Rows are points. To make a cloud, some directions were put in groups of two or more. Within a group, all points are equally far from the middle, so they leave a hole (a ring in 2 directions, a hollow ball in 3). The other directions are filled evenly. Then the cloud was stretched, turned, moved and blurred a little. How many holes are there, and how many directions does each take, smallest first?

Cloud, 15 rows:
[[-4.0  3.4]
 [-5.6 -0.1]
 [-5.4 -4.8]
 [-0.2 -3.4]
 [ 3.3  2.4]
 [ 0.4 -0.4]
 [-4.7  2.4]
 [ 2.3  2.1]
 [-1.6 -1.5]
 [ 0.4 -4.2]
 [-7.3 -5.1]
 [ 3.7  0.1]
 [-2.0 -1.8]
 [ 1.1 -0.1]
 [-7.3 -4.6]]
Holes: 0

Cloud:
[[-4.9  4.6 -4.6]
 [-2.1  2.8 -2.7]
 [-0.5 -1.0 -2.9]
 [ 4.3 -2.1  2.3]
 [ 3.8 -0.7  2.9]
 [-2.3  3.3 -4.4]
 [ 1.5  2.2 -4.0]
 [ 1.5  3.7 -0.6]
 [ 0.9 -4.6 -3.3]
 [-4.4  0.8  2.0]
 [-2.7 -3.0 -3.6]
 [-2.4  1.4 -6.3]
 [-6.4  7.0 -0.5]
 [-3.8  1.5 -3.2]
 [-4.8  7.2  1.7]
 [-3.1  7.2  1.4]
 [-2.8 -3.2 -1.6]
 [-3.5  5.9  0.7]
 [ 6.7 -6.3 -2.6]
 [ 1.2  0.3 -1.9]
 [ 0.9  3.0 -0.4]]
Holes: 0

Cloud:
[[  3.9  -2.2  -0.1  -1.5   1.0  -5.5]
 [ -2.4  -2.7  -1.3  -4.5   7.9  -1.1]
 [  3.2  -7.0   0.3   4.0   2.6  -0.6]
 [  1.9  -6.3   0.3   7.1   0.2  -2.4]
 [  4.6  -2.0  -4.1   1.1  -1.7   4.5]
 [  1.5   3.0   0.9   5.1   3.1  -5.9]
 [  2.8  -3.4   3.3   1.9   9.1  -1.6]
 [  1.5   1.1   1.6   5.5   6.5  -3.8]
 [  2.2   2.6  -2.9   0.1  -4.2  -4.4]
 [  4.8  -6.9   1.7  -1.5   2.7  -0.2]
 [  1.8   2.3   1.4   4.1   4.5   0.4]
 [  2.7  -3.7  -6.0  -1.5   3.2   2.2]
 [ -0.6   1.4  -5.1  -0.1   3.7  -0.4]
 [  5.7  -4.1  -1.9  -2.8   0.1   6.0]
 [ -3.1   2.8  -2.4  -5.1  -1.4  -6.9]
 [ -5.2   1.6  -4.2  -0.3   1.0  -7.6]
 [  4.6  -2.4   0.2   3.2   5.8   5.7]
 [ -5.5   0.2  -0.4   1.1   5.4  -4.6]
 [  0.7  -4.8   0.6   4.2   5.5   1.1]
 [ -2.6   2.1  -0.9  -0.5   5.9  -0.5]
 [ -3.3  -0.8  -4.8  -6.5   1.8  -3.9]
 [ -2.4   5.0  -3.5  -0.7  -3.3  -4.1]
 [  5.3   0.3   1.6  -1.8   1.4   5.2]
 [ -0.5  -4.5  -1.9   3.7   0.8   2.2]
 [ -2.5  -2.1   3.2  -3.6   0.3  -6.6]
 [ -4.6   0.8  -7.7  -2.2  -3.8  -3.3]
 [  2.0  -5.0  -5.4   0.6   3.2   1.5]
 [ -0.5  -3.4  -2.2 -10.3  -2.2  -1.4]
 [  2.0  -3.4  -0.3  10.1   4.1   0.7]
 [  4.6  -4.4  -0.1  -2.2   0.8  -3.6]
 [ -2.2  -3.0  -5.3   5.0   2.6  -4.8]
 [  3.0   0.5  -5.0  -5.4  -0.9  -0.2]
 [ -1.7  -3.7  -3.3   4.7  -1.9   1.4]
 [ -0.7   1.6   2.4  -4.5  -3.6  -4.2]
 [ -1.6   2.2   1.5   1.4   5.7  -4.2]
 [  1.7  -1.6   4.3   5.4   3.0  -4.4]
 [ -3.6  -6.0  -1.9  -0.5   0.7  -2.6]
 [  1.9   3.1  -2.2  -1.7  -1.1   2.2]
 [  3.2   1.5   1.5   2.5   8.1  -2.0]
 [  2.8  -0.1   4.0  -6.7   1.5  -3.3]
 [  4.6   2.7  -1.6  -3.4  -1.3   1.1]
 [ -3.5   2.1  -5.2  -3.9   1.7  -2.8]
 [  4.6  -3.3  -4.6  -4.3   0.0  -0.4]
 [  3.2  -1.5  -1.7  -2.9  -4.8   0.2]
 [ -0.8  -0.7   3.7   4.8   4.3  -4.2]
 [  3.4  -0.3  -2.2  -4.9  -3.6   2.3]
 [  0.4  -0.5   2.7   1.6   7.5   1.0]
 [  3.5  -0.5   3.1  -1.3  -0.3   2.6]
 [  0.5  -3.1  -3.9   2.2  -6.8  -0.8]
 [  0.0  -2.7  -5.3   0.5   4.7   0.6]
 [ -2.2   2.8   2.0   1.8  -0.2  -8.0]
 [ -3.3  -4.7  -2.1  -3.4  -0.9  -5.4]
 [ -4.9  -2.6  -7.1   0.3  -2.3  -1.4]
 [  3.5   3.2  -0.4   3.1   4.6  -3.7]]
Holes: 1 (4)
